Each row is a point. Before rounding, the points of a table are all equally far from one centre. They may lie mostly on one side of it. Write the centre, to within rounding.

Points (6 x 3):
[[-70 -18  -3]
 [  8  50  25]
 [-23  -6 -55]
 [ 21  38  48]
 [-64 -37  37]
 [-66   5  -3]]
Centre: [  0 -18  11]

Points, 7 rows:
[[  0 -66  32 -24]
 [ 33  -3   1 -37]
 [ 48  16  34  -3]
 [-49 -41  64   3]
 [  6 -64  43 -19]
 [  5 -43  75   1]
 [-11 -66  55   5]]
Centre: [-10 -10  21   8]

Points, 13 rows:
[[ 26  75   3 -38  38   9 -14 -20]
 [  0  24  48  14  71  39  15   9]
 [ -3  15  34 -51  50  24   1 -31]
 [-53  28  40 -23  80 -10 -17 -15]
 [-35 -29   5 -17  89  20   2 -13]
 [ 17  12  64 -44  43 -33 -32  22]
 [ 52  38 -23  -7  49   4  39  20]
 [ 13  20  57  30  72 -48  -3 -27]
 [-23 -25 -40  47  55  55 -32   7]
 [-13  34   9 -42  92 -36 -19  -3]
 [-40  -1 -37   4  73   1   1 -60]
 [ 13  18  74 -18  35  17 -24  35]
 [-65  33  23  28  79  -8 -54   1]]
Centre: [ -9   7  -6  13  16 -16 -18   5]

Points (16 x 9):
[[-60 -62  87 -38  57 -24 -41  -7 -13]
 [-12  12  60   3  50 -94  -2   9  -1]
 [ 26  25 -26  22   2 -28  36 -11  29]
 [-84  -7  34 -56  -5 -31 -25  16 -25]
 [ 13  -8  30 -43   3 -25   1  56  74]
 [-62   1  43 -53  32 -19  25  -7  33]
 [-14  41  50 -59  25 -33  12  -2  24]
 [-20  12  37 -34  74  14   2  10  25]
 [ -9 -29  27 -67  34 -73 -18  66  11]
 [ 15  -5 -26 -30  34 -26  39  -2  53]
 [ 39  36  51 -52   5 -43  19 -54   9]
 [ -3 -53  -7 -36  55  31 -32  70 -14]
 [-63 -25  72  24  -8  17   0 -54  24]
 [-51  -6  32 -10  21 -85   8  24  32]
 [-30   0   8 -56  51   2 -30  -1  33]
 [-13  41  28 -72   1  -9 -28  -8  10]]
Centre: [ 14 -49  39 -10  -6 -15   3   2 -20]

Points:
[[ 33 -31  71  -6 -52  46  49   8 -40  14  25 -35]
 [  8 -45  22  -8 -38  49  55  42  -7  14 -37  10]
 [-43 -39  48 -57 -11  24  44 -25 -30  41  50 -21]
 [ 57  -5  83 -39 -51   1  30 -17 -25  24  21 -18]
 [ 49  56  21  -1   4 -24  49  34 -80   0   1  22]
 [ 17  -8   4 -47 -33  28  47  -3   6  -8  42 -16]
 [ 11  -3  68 -73 -11  24  24 -57 -19  44  -4 -30]
 [ 18 -19  -4 -53  -9  44  36  -2 -29  13   9 -82]
 [ -7  10  51 -40 -15  84 -18  12 -32  15  10  21]
 [ -1 -47  61 -89   3 -19  26 -31 -79  28 -28 -51]
 [-17 -13  17 -12 -67  41  51  -7 -21 -34   5 -24]
 [ 10 -25  30 -99 -11 -19  26  29 -53 -34  35 -18]
 [  3 -53  27 -43  14  24  87 -12  -9  37  -7   1]
 [-29  26  28   5 -23  56  45 -15  18   3 -34 -18]
 [  6  27  54 -98   7  14  22 -35 -57   4  22   3]
 [  3 -19  67  18 -48  12  68 -40 -38  23  25 -11]
 [ 28 -15  54 -34 -12   3  36 -39 -99   7  22 -73]
 [ 15 -20  51  -9 -48  30  49  61 -31  53  18   3]
 [-21 -62   5 -15  -4  12  60  17 -52   9  51 -55]]
Centre: [ -8  -6  40 -14   8  -8  11  11 -43   6 -12 -16]

Points, 20 rows:
[[-58 -34   2  13  -8  52 -19  20   5 -33 -18   2 -75 -20]
 [-10   1  43 -16 -11  59  20 -12 -42 -74  57  -4 -42 -30]
 [  9 -15 -41  12  -7  42 -12  33 -16 -66   8  15 -65 -78]
 [-29   5  12  13 -75  58  41   5   4 -29  60  47 -32  17]
 [-21  -4 -19  20 -16  47 -21 -14  -5 -67 -33  35 -56  26]
 [-55 -41 -39  11   6 -11  28  28  33 -41  85 -13 -15 -57]
 [-68 -36 -44   9 -16  69   6 -13   8 -59  -8  58 -44 -24]
 [-14  23  18   4 -19  47  -7   1  23 -30 -16 -31 -71   3]
 [-43 -44 -11  19  -3  10  10 -21   2 -55 -52  27 -81  -6]
 [-24 -70 -35   3  25  63  28   0 -22 -14  28 -17 -11 -22]
 [-25 -94  -1  23  -9 -12 -14  32  12 -53  29  17 -12 -54]
 [-12 -57  -4  57  21  87  24  11  -7 -64   2  16  -6 -45]
 [-18 -56 -13   7  15  59 -14  70  -5 -32   1   5 -20  -3]
 [-20 -47  36  36 -18  40 -43  -2  25 -29  44  18 -56 -26]
 [-37  26 -22 -27 -21 101  31  26  40 -37  18  17 -46 -19]
 [  6  63   4 -20 -16  40  60 -13 -22 -52   5  22 -53 -66]
 [-53  36 -37  49  32  45   7 -15  -1 -38  26  55 -42 -66]
 [-38 -39 -25  12  37  67 -15 -16  17 -36  28  74 -51 -62]
 [-32  -3 -56  20  15  72  -2  18   4 -78   8  70 -59 -31]
 [-48 -74  -5 -13 -16  59   1   9 -14 -44  46   9  -4 -47]]
Centre: [ -9  -9   0   5   8  13  36   5  22 -43  20  33 -22 -21]
